Each row of a before or after table is a point. The points were changed in one or more steps. Then noise was added and the rows were shuffled. The steps act on how far a point lies along the listed directions, d1 being the first. Write out the steps. A step turns or swaps two directions, mirrors them in a line or flattens them onto one, adds a multiple of one to another, or multiplies one. Angles are multiples of 10 degrees, from the lower direction toward the higher: turns from -170 to 170, lines from 10 to 170 but not 90. Use the fewest steps. Two steps may share a direction if one is a turn and the other turns, adds or multiplies; they go together, in the order done. Otherwise the lowest direction goes first.

Directions:
(1): [-23.8  -8.5]
(2): [  8.5 -23.8]
Before (8 x 2):
[[-7.7  6.0]
 [ 0.5  2.2]
 [-3.1 -0.3]
 [ 3.6 -2.6]
 [-1.8 -2.5]
 [ 6.0 -0.1]
 [-3.9  7.3]
 [-0.4 -4.5]]
After, 8 rows:
[[-3.0 -0.6]
 [ 2.7 -0.4]
 [-1.2 -2.0]
 [-2.4  2.6]
 [ 0.9  1.3]
 [ 5.5  1.1]
 [-6.0  1.5]
 [-2.2 -1.4]]
Steps: multiply d2 by 0.4

Directions:
(1): [  2.9  -1.6 -26.0 -24.3]
(2): [ 14.3 -32.4   4.3  -0.8]
(3): [ 18.4   4.9 -19.7  22.9]
Before (13 x 4):
[[  3.7  -5.5  -0.6  -4.8]
 [  1.1   1.9  -8.0  -4.2]
 [  7.2  -7.4  -4.2  -1.8]
 [  3.5  -4.5   2.9   7.7]
 [  5.4   6.1  -2.4   4.5]
 [  6.2   2.3   0.4   7.2]
 [  2.5   0.1  -6.2  -2.5]
 [  0.0   0.4   3.7   0.9]
 [  5.2  -2.0   2.4   5.1]
 [  1.1  -7.2  -5.6  -1.7]
 [  3.9   2.0 -10.6   3.8]
 [ -0.8  -2.7  -3.0  -5.6]
 [ -3.6   4.1   5.8  -1.1]]
After, 13 rows:
[[-1.6  8.7  2.7 -1.8]
 [ 0.7  4.0  1.0  9.0]
 [-1.5  2.0 -5.7 -6.9]
 [ 0.0  2.7 -5.4 -4.1]
 [-0.2  8.7  2.4  3.3]
 [-4.9  8.6 -6.0 -2.5]
 [ 5.5  3.7 -8.7  2.1]
 [ 2.2  5.0  1.2  5.5]
 [ 1.2 -0.7  3.1  1.5]
 [ 6.2 -0.9 -5.3  0.3]
 [ 1.6 -3.4 -5.1 -2.9]
 [ 1.0 -0.5 -9.2  1.8]
 [-0.2 -3.8  6.9 -1.3]]
Steps: turn d2 and d3 by 80 degrees

Directions:
(1): [ 18.2 -35.4   4.5 -10.9 -13.7  -0.8]
(2): [ 36.2  15.3 -11.2  13.6  -5.6  -5.2]
(3): [-13.8   5.3 -14.2  -1.8 -34.2 -17.9]
Before (10 x 6):
[[  7.3   0.9  -0.6   0.7   1.8  -1.3]
 [ -2.9  -3.0   0.7  -1.9   1.3  -0.3]
 [  1.0  -4.2   1.9  -3.5   0.5  -0.6]
 [  3.3   5.9  -2.7   3.4  -1.0  -1.9]
 [  5.0   7.9  -5.4   4.4  -0.2  -1.7]
 [  7.7  -0.1  -2.9   0.0  -7.9  -2.5]
 [-10.3  -5.5  -0.9  -5.5  -8.7  -3.0]
 [  4.8  11.4  -7.8   5.9  -4.1  -3.9]
 [ -0.1   5.2  -0.9   3.7   0.7   1.4]
 [ -3.3  -6.0   0.7  -3.7  -4.0  -0.1]]
After (10 x 6):
[[-1.8  5.0 -1.2  3.4 -0.3  0.9]
 [ 1.5 -5.4  1.0 -2.3 -0.5  1.6]
 [ 1.0  5.9 -2.9  2.6 -2.6 -2.5]
 [-1.1 -2.6  0.8 -1.2  2.6  0.3]
 [ 2.6 11.1 -7.9  5.0 -5.5 -4.5]
 [ 6.9 -0.2 -2.7 -0.2 -8.5 -3.2]
 [ 1.1 -3.9  1.8 -3.3  0.9 -0.4]
 [ 2.3  0.2 -1.2 -0.5 -1.5 -3.0]
 [ 1.5 -3.5  0.5 -1.9 -1.1  0.7]
 [ 1.4  7.3 -5.5  3.4 -2.6 -2.6]]
Steps: flatten d2 and d3 onto the line at 40 degrees

Directions:
(1): [  3.4 -25.2  41.7  17.6   1.6   3.2  -8.2   6.0   7.5]
(2): [ -1.4  37.5  15.7  10.8   4.2 -20.8  -1.4  25.4   0.1]
Before (9 x 9):
[[ 0.8  3.4 17.3 10.6  0.6 -2.0 -1.7  7.2  2.1]
 [-0.8 -7.6 12.4  3.8 -2.3 -1.2 -2.5  4.3  4.4]
 [-2.4  5.7 12.2  3.8  1.1 -4.2 -1.8  4.4  1.9]
 [-0.6 -0.9 14.6  9.1  5.0 -0.8 -2.5  3.5  1.4]
 [-1.0 -2.3 -6.3 -5.4 -0.6  2.6 -0.6 -1.0  0.2]
 [-0.7  3.1  4.4  2.0  3.2 -1.9  0.1 -0.7  1.3]
 [-3.5  3.8  7.2  4.9  1.1 -2.2 -2.4  3.5  2.7]
 [ 2.2 -5.3 14.6  5.9  0.2 -3.3 -6.7  7.4  3.3]
 [-0.5 -5.8 -9.0 -5.3 -0.4  2.3  2.9 -5.9  0.1]]
After:
[[ -2.2   3.8  13.0   3.8   1.4  -3.3  -1.9   4.0   2.0]
 [ -0.6   1.4   5.0   2.4   3.0  -1.3   0.0  -0.9   1.6]
 [  0.4   9.8  14.1   9.6   0.8  -4.3  -0.7   8.9   1.1]
 [ -3.2   2.9   7.8   5.1   1.5  -1.8  -2.6   3.2   2.6]
 [ -0.9  -2.7 -10.7  -5.8  -0.3   1.3   3.4  -4.8  -0.6]
 [ -1.0  -2.7  -5.7  -5.5  -0.8   3.0  -0.8  -1.4   0.1]
 [  1.1  10.1   7.0   3.4   0.8  -8.9  -4.7  11.7   1.3]
 [ -1.8  10.9   8.8   7.3   5.0  -5.2  -1.0   6.5   0.0]
 [ -2.3  10.7   3.5   1.0  -1.6  -7.6  -0.1   9.2   2.0]]
Steps: mirror d1 and d2 in the line at 50 degrees

Directions:
(1): [ 26.2   9.5 -12.2  -4.4 -23.5 -16.6  19.2 -26.8  12.7  -6.1 -21.4]
(2): [  4.3  -2.2  -9.5 -16.3   6.9 -15.8  19.3  30.6  24.0 -24.8  18.3]
(3): [-34.0 -12.6 -20.6  26.7   2.0   8.4  21.5 -14.8   7.8 -15.2  -2.9]
(4): [ 28.6 -33.4   2.8  21.6  -1.9  -6.1   5.2  -1.4 -24.2 -12.8  16.6]
Before:
[[  0.3   5.8   4.8  -8.5   1.9  -0.1  -4.3   8.9   1.6   4.3  -0.1]
 [ -4.9  -3.5   0.7  -1.4   2.8   3.0  -4.7   1.2  -0.7   0.5   1.7]
 [  3.1   6.7   1.6   0.9  -4.8   0.2  -5.1 -11.5  -3.6   7.0 -10.5]
 [ -2.7  -3.6  -0.6   2.9   3.2  -2.0  -0.6   5.1  -4.7  -1.5   3.3]
 [  1.8   0.0   1.0   6.3  -4.8   1.8  -0.7  -7.7  -4.5   4.7  -6.2]
 [ -7.8  -5.8  -2.2   6.6   4.2   3.1   2.0   3.5   3.0  -5.8   3.8]
 [  1.9  -3.1   1.0  -0.3  -0.4  -2.8   2.4  -1.9   1.2  -8.2  -0.5]
 [ -5.1  -8.2  -3.1   9.8   0.6   1.6   5.0  -1.5  -1.1  -4.0   0.7]
 [  1.3   7.6   4.8  -0.1  -4.0   1.6  -3.6  -7.7  -1.0   8.1  -8.0]
 [ -1.3  -0.8  -5.7   1.8   0.5  -2.6   1.6  -1.5   2.5  -1.7  -2.2]
 [ -2.1   7.8   1.8  -4.4  -1.0   0.3  -7.6  -4.3   3.7   5.2  -4.1]]
After (11 x 11):
[[  0.3  -3.8   0.9   0.5  -0.4  -1.7   2.8  -1.8   0.9  -8.5   0.0]
 [-11.2   0.8  -0.3   8.7   1.1   6.6  -3.4  -8.8  -4.2   4.5  -6.8]
 [ 12.5   1.6   1.2  -3.2  -5.1  -5.4   1.0  -0.1   4.9  -3.0  -2.1]
 [ -5.4   3.7   4.8  -5.1   4.2   2.2  -4.1   9.4   0.9   3.7   1.7]
 [ 10.9  -2.6  -0.9   1.7  -5.9  -5.1   5.0  -4.2   0.7  -1.8  -3.8]
 [  0.8  -0.2  -6.2   0.9  -0.8  -3.4   1.2  -2.1   2.0  -1.1  -2.9]
 [ -8.9   5.0  -0.2  -0.3   2.0   3.2  -6.9  -2.8   2.8   3.9  -1.9]
 [  3.3  -0.9   1.7  -5.9  -1.0  -0.6  -5.2  -0.4  -0.2   1.5  -1.6]
 [ -1.8  -2.2   0.7   8.8  -3.4   4.1   0.0  -6.8  -4.7   4.4  -5.3]
 [-10.1   3.7   2.7   5.8   0.7   6.4  -3.5  -5.4  -2.2   5.6  -4.1]
 [  6.2   0.1   0.7  -1.6   0.1  -5.8  -1.3   3.4  -4.2  -0.2   0.8]]
Steps: swap d1 and d3

Directions:
(1): [ -5.6 -26.3  17.4  -1.6 -25.0 -13.0  -9.2  -8.7 -42.0  -4.8  -3.6   7.0]
(2): [-22.4  17.7 -28.8  -3.9 -28.3   8.6   4.7  13.4  -4.6 -22.7  12.4  20.1]
(3): [  7.3 -15.8 -14.5  -9.6 -12.7 -17.0 -44.0  15.8  22.3   8.3  -1.6   4.1]
(4): [ -8.2 -22.3 -36.9   2.6  -0.7   3.8   3.2 -25.1  -3.4   3.0  11.5 -33.0]
Before (13 x 12):
[[  6.6  -7.2  10.3  -1.0   8.6  -1.0  -3.6  -3.9  -1.5   6.5  -2.7  -4.7]
 [  1.1  -0.2  -3.4   0.8  -3.0   0.1  -7.6   5.9   2.1   0.6  -2.2   5.7]
 [ -1.1   0.8 -11.3  -1.8  -0.2  -1.1   0.5   2.4   1.2   0.0   3.8  -4.6]
 [ -0.3  -3.5  -1.0   0.6  -3.5  -0.1   2.6  -2.2  -4.9  -3.2  -1.7   6.4]
 [ -3.9  -0.4  -0.8   0.4  -7.6  -2.8  -7.8   4.6  -2.4  -2.6   2.8   2.1]
 [  2.5  -1.7  13.7   2.7   2.9  -3.9  -0.2   0.6  -3.8   5.9  -3.7   2.5]
 [  3.2  -1.6  13.7   1.1  -1.8  -2.4   1.2  -3.1 -10.9   0.8  -3.7   4.5]
 [  6.4  -3.6   0.2  -0.8   3.8  -5.2  -7.9  -0.8   6.8   4.5  -4.7  -4.8]
 [ -5.3   3.1  -2.4  -3.1  -5.1  -1.1   5.8   0.5  -7.6  -3.4  -0.7   3.3]
 [  5.1  -3.4  13.1   4.2   5.9  -6.8  -0.3   2.1  -1.5   1.8  -2.8  -3.2]
 [ -3.6  -7.6   0.5  -2.8  -8.3  -3.9  -4.2  -1.0  -7.6  -0.7  -0.8   3.1]
 [ -2.0   1.1  -0.9   1.4  -4.6  -0.5   6.3  -2.9  -9.7  -3.8   2.0   2.7]
 [  0.0  -5.4  -6.8  -2.1   0.8  -1.9  -4.5   1.8   9.1   2.5  -1.4  -3.7]]
After:
[[  0.9  -4.1   1.0  -2.9   0.4  -0.8  -6.7   1.0  -0.3   1.2   0.7   1.2]
 [ -2.2  -8.6   3.2  -2.6  -6.1  -3.9  -3.5  -2.6  -7.4   0.6  -1.4   1.5]
 [  0.4  -6.0  -5.6  -2.2   1.6  -1.5  -4.3   0.9   9.1   3.0  -1.9  -4.4]
 [  0.7   0.0   9.3  -0.2  -6.1  -2.0  -0.5  -0.7 -10.3  -2.0  -1.6   7.3]
 [  0.8  -1.3   5.5   2.3  -1.5  -6.6  -2.3   5.9  -1.1  -2.7  -0.5   1.4]
 [ -2.8   2.0   1.0  -2.4  -1.9  -1.1   7.1  -1.9  -7.8  -2.0  -1.6   1.0]
 [  0.5  -4.1   0.2   1.3  -2.3   0.1   3.2  -3.2  -4.8  -2.6  -2.3   5.2]
 [  3.0  -1.4   0.1   2.0   1.7  -0.3  -6.0   4.1   1.9   2.3  -3.1   3.4]
 [ -1.2  -0.1   7.5   1.3  -3.1  -3.7  -2.5   3.8  -3.0   2.2  -2.2   6.5]
 [  0.6  -0.2  -7.8  -1.4   3.3  -0.9   1.8   0.6   0.9   1.9   2.7  -6.6]
 [ -0.4   0.8   0.8   1.7  -3.0  -0.5   6.8  -3.6 -10.0  -3.2   1.7   1.7]
 [ -1.1  -1.4   4.2   1.5  -2.8  -2.7  -6.1   1.6  -3.0  -0.2   0.9  -1.0]
 [  4.6  -2.8  -3.7  -1.7   0.4  -5.0  -8.8   1.4   7.3   2.6  -3.3  -3.0]]
Steps: flatten d2 and d3 onto the line at 110 degrees

Directions:
(1): [ 29.5  10.3  28.2   2.0  24.3 -10.3   9.6 -14.3 -15.2  -1.8  13.6  11.3
  -6.1  19.6  41.9  -8.0  -2.2 -13.4]
(2): [ 17.4   6.6 -37.3   8.7  16.3  13.5 -38.4  -9.5 -26.4  11.4  14.7 -23.2
  -1.8  -6.8  10.5   7.4  -0.8  10.9]
(3): [  8.6 -17.2  23.7 -20.0  -2.8   8.8 -27.6 -15.2 -16.7 -11.2   6.4   9.3
 -10.9  -2.3 -29.5  25.9  -1.3 -33.7]
Before:
[[  1.4  -0.8  -4.9   2.6   0.7   1.4  -1.5   0.2  -1.0   0.9   1.7  -0.6
    1.0  -1.5   2.2  -1.1   2.5   5.0]
 [  0.0   3.3  -4.8   4.8   0.6   2.2  -0.9  -1.1   1.8   1.6   0.2   0.1
   -0.4   2.4   2.0  -1.8  -1.0   5.5]
 [ -5.1   1.3  -0.5   1.0   0.0  -3.5   8.5   5.3   7.6   1.8   0.6   0.6
    2.3   1.2  -0.7  -3.8   2.6   3.8]
 [  3.1  -8.1  14.3  -6.2   2.8   2.8  -1.2  -6.4  -3.9  -4.5  -0.9   8.4
   -4.3   4.4  -3.9   4.1   0.0 -11.5]
 [ -4.7  -4.2  16.0  -0.7  -5.8  -1.5   8.1   3.9   4.9  -6.2  -3.4   7.0
   -0.2  -0.1  -8.5   1.9   0.2  -8.1]
 [ 10.9  -1.5   7.7  -3.5   4.8   1.2  -6.6  -6.8  -8.8  -0.4   7.4   5.2
   -6.2   4.6   2.5   5.5   0.1 -10.2]
 [  1.1   0.6  -3.6   1.7   2.0   0.8  -1.6  -0.8  -0.7   2.1   0.1  -1.8
    5.5  -4.0   3.7   1.3   1.4   5.9]
 [  5.2  -6.3  -2.1  -2.5  -0.9   5.3 -11.7  -2.4  -4.1  -2.0   2.1  -5.5
   -0.5   0.7  -7.8   3.8  -0.3  -5.0]
 [ -0.2   3.8   1.1   0.8   1.0  -2.6   2.1   1.2   4.2   0.2  -3.0  -0.7
    2.7   0.0   1.9  -2.5  -0.3   2.5]]
After, 9 rows:
[[ -3.4   0.7   0.7   4.1   2.7  -1.8  15.3   3.1   7.0   1.1  -5.0   3.3
    2.3   5.4  10.8 -10.1   1.0   7.9]
 [  1.0   0.2 -10.6   5.6  -0.8   1.5  -0.8   3.5   2.5   2.0  -0.5  -9.0
    4.1   1.1   2.6  -6.2   0.1   8.1]
 [  2.2  -3.3  -1.5   0.0  -0.3   1.9  -3.8  -1.4  -2.4  -0.4   2.6   1.1
   -0.5  -1.9  -2.8   2.3   1.9   0.5]
 [  1.3  -2.1   6.6  -4.4   2.1  -0.8  -0.1  -0.3   0.8  -1.3   3.8   2.9
   -1.5   2.8  -5.7   3.5   1.4  -6.9]
 [ -0.7   4.2  -4.7   5.3  -0.7  -2.7   8.7   5.1   5.1   4.7  -0.6   0.7
    0.4   2.8   7.3  -6.3   1.4   8.1]
 [  2.0   1.1   4.7  -2.8   1.1  -1.4  -3.2  -2.0   0.8  -2.1  -1.4   0.5
    0.4  -0.6  -2.6   2.5  -0.6  -3.7]
 [  1.5  -0.2  -1.2   0.7  -0.9   3.6  -5.6  -3.7  -0.7  -0.2   0.9   2.0
   -2.4   1.7  -4.4   2.7  -0.7  -0.7]
 [ -1.6   2.5  10.9   6.1   0.0  -4.4  12.2   4.9   5.1  -2.1  -1.7   5.1
    1.4   2.6   6.2  -5.7   0.5   0.0]
 [  1.1  -2.5  -0.2  -1.7   0.8   2.2  -5.1  -2.6  -2.4  -0.2   0.5   0.5
    3.8  -5.5  -2.1   4.8   1.3   1.9]]
Steps: flatten d1 and d2 onto the line at 120 degrees; multiply d3 by -1
